Each row is a point. Each copy is the shape, with its points in the same order, turned, moved and blurred by noise. Say if it was mirrored as well.

Shape:
-0.38; -0.53; -0.30
-0.13; -0.11; -0.10
+0.20; -0.06; +0.64
+0.55; -0.04; -0.35
+0.50; -0.30; +0.06
+0.06; -0.21; -0.27
+0.35; -0.09; -0.02
-0.24; -0.30; -0.71
-0.02; -0.49; +0.98
Copy 1 (9 x 3):
-0.10; -0.56; +0.33
-0.08; -0.24; -0.12
+0.59; +0.12; -0.28
-0.44; +0.31; -0.05
-0.05; +0.35; +0.10
-0.22; -0.15; +0.06
-0.14; +0.22; -0.03
-0.61; -0.58; +0.35
+1.05; -0.03; -0.02
Copy 1 is: mirrored
Copy 2 (9 x 3):
-0.22; -0.72; +0.26
-0.20; -0.29; -0.05
-0.41; -0.15; -0.61
+0.49; -0.36; -0.36
+0.14; -0.52; -0.58
+0.21; -0.40; -0.09
+0.09; -0.30; -0.39
+0.33; -0.60; +0.43
-1.00; -0.54; -0.69
Copy 2 is: mirrored

Shape, 7 rows:
-0.71; -0.31; -0.05; +0.31
+0.47; +0.95; -0.06; +0.60
+0.07; -0.14; -0.23; +0.69
+0.08; +0.03; -0.04; -0.43
-0.07; -0.32; -0.19; -0.43
-0.01; -0.10; +0.23; +0.29
-0.48; -0.34; -0.38; +0.11
Copy 1:
-0.70; -0.03; -0.46; -0.06
+0.87; +0.44; -0.74; +0.69
+0.14; -0.34; -0.58; +0.01
+0.12; +0.45; +0.26; -0.05
-0.07; +0.17; +0.39; -0.09
+0.09; +0.19; -0.48; -0.24
-0.49; -0.22; -0.08; +0.07
Copy 1 is: mirrored
Copy 2 (7 x 4):
-0.10; -0.29; -0.24; +0.84
-0.44; +0.17; +1.11; -0.08
-0.25; -0.59; +0.53; +0.46
+0.42; -0.08; +0.02; -0.10
+0.57; -0.34; -0.22; +0.05
-0.28; -0.32; +0.03; +0.16
+0.30; -0.35; -0.07; +0.72
Copy 2 is: only turned
Copy 3:
-0.72; -0.51; +0.28; +0.26
-0.15; +0.68; +0.28; -0.86
-0.82; +0.32; +0.20; +0.10
+0.23; -0.09; -0.16; +0.22
+0.11; -0.21; -0.06; +0.60
-0.51; -0.05; -0.13; -0.04
-0.44; -0.28; +0.40; +0.49
Copy 3 is: mirrored
Copy 4:
+0.92; +0.12; -0.19; +0.17
-0.36; +0.45; +0.15; -1.03
+0.18; +0.66; -0.14; -0.07
-0.02; -0.45; +0.16; +0.02
+0.19; -0.33; -0.04; +0.47
+0.37; +0.25; +0.36; +0.00
+0.55; +0.05; -0.36; +0.27
Copy 4 is: mirrored

Shape:
-0.01; +0.03; +0.13; +0.06; -0.12; -0.02
+0.15; +0.19; -0.76; -0.26; +0.54; +0.06
+0.59; +0.18; -1.29; -0.27; -0.43; -0.21
+0.08; +0.39; +0.10; +0.20; -0.07; -0.49
-0.05; +0.20; +0.17; -0.25; -0.56; +0.54
+0.10; +0.34; -0.09; +0.89; +0.07; +0.25
+0.79; +0.03; +0.15; -0.14; +0.84; +0.12
-0.14; -0.12; +0.08; -0.19; -0.10; +0.33
-0.15; +0.02; +0.04; -0.17; -0.19; +0.03
+0.63; -0.16; -0.11; +1.03; -0.52; +0.26
Copy 1:
-0.03; -0.05; +0.02; -0.13; +0.07; -0.03
+0.30; +0.27; +0.95; -0.25; -0.50; +0.15
-0.02; +0.07; +1.27; -1.14; +0.14; -0.01
-0.14; -0.11; -0.16; -0.55; -0.33; +0.02
-0.14; +0.04; +0.13; -0.03; +0.70; +0.42
-0.23; +0.77; -0.06; -0.22; -0.10; -0.37
-0.61; +0.00; +0.68; +0.37; -0.77; +0.15
+0.17; -0.02; +0.29; +0.13; +0.29; +0.11
+0.17; -0.18; +0.16; -0.19; +0.21; +0.12
-0.73; +0.53; +0.09; -0.32; +0.41; -0.80
Copy 1 is: mirrored
Copy 2:
-0.22; +0.10; -0.21; -0.07; +0.11; +0.08
+0.67; +0.24; +0.26; +0.34; +0.39; -0.24
+0.44; -0.53; +0.15; +0.25; +0.39; -1.15
-0.37; -0.10; +0.28; +0.08; -0.16; +0.05
-0.50; +0.16; -0.72; +0.25; +0.45; -0.16
+0.12; -0.01; -0.41; +0.37; -0.67; +0.13
+0.28; +1.10; +0.23; -0.05; -0.17; -0.25
-0.09; +0.24; -0.48; -0.05; +0.41; +0.08
-0.23; +0.04; -0.23; -0.01; +0.37; +0.05
-0.01; -0.23; -0.79; -0.17; -0.86; -0.46
Copy 2 is: only turned
Copy 3:
+0.12; +0.00; -0.04; -0.01; -0.16; +0.00
+0.37; -0.27; +0.04; -0.82; +0.48; +0.36
+1.31; -0.20; +0.52; -0.27; +0.62; +0.32
+0.04; -0.29; -0.02; +0.24; +0.26; -0.24
+0.26; -0.03; +0.47; -0.05; -0.67; +0.01
-0.22; -0.20; -0.02; +0.36; +0.17; +0.76
-0.43; +0.54; +0.11; -0.66; +0.58; +0.04
+0.19; +0.06; +0.01; -0.33; -0.49; +0.10
+0.31; -0.13; -0.03; -0.18; -0.31; -0.13
+0.29; +0.54; +0.14; +0.82; +0.11; +0.79
Copy 3 is: mirrored
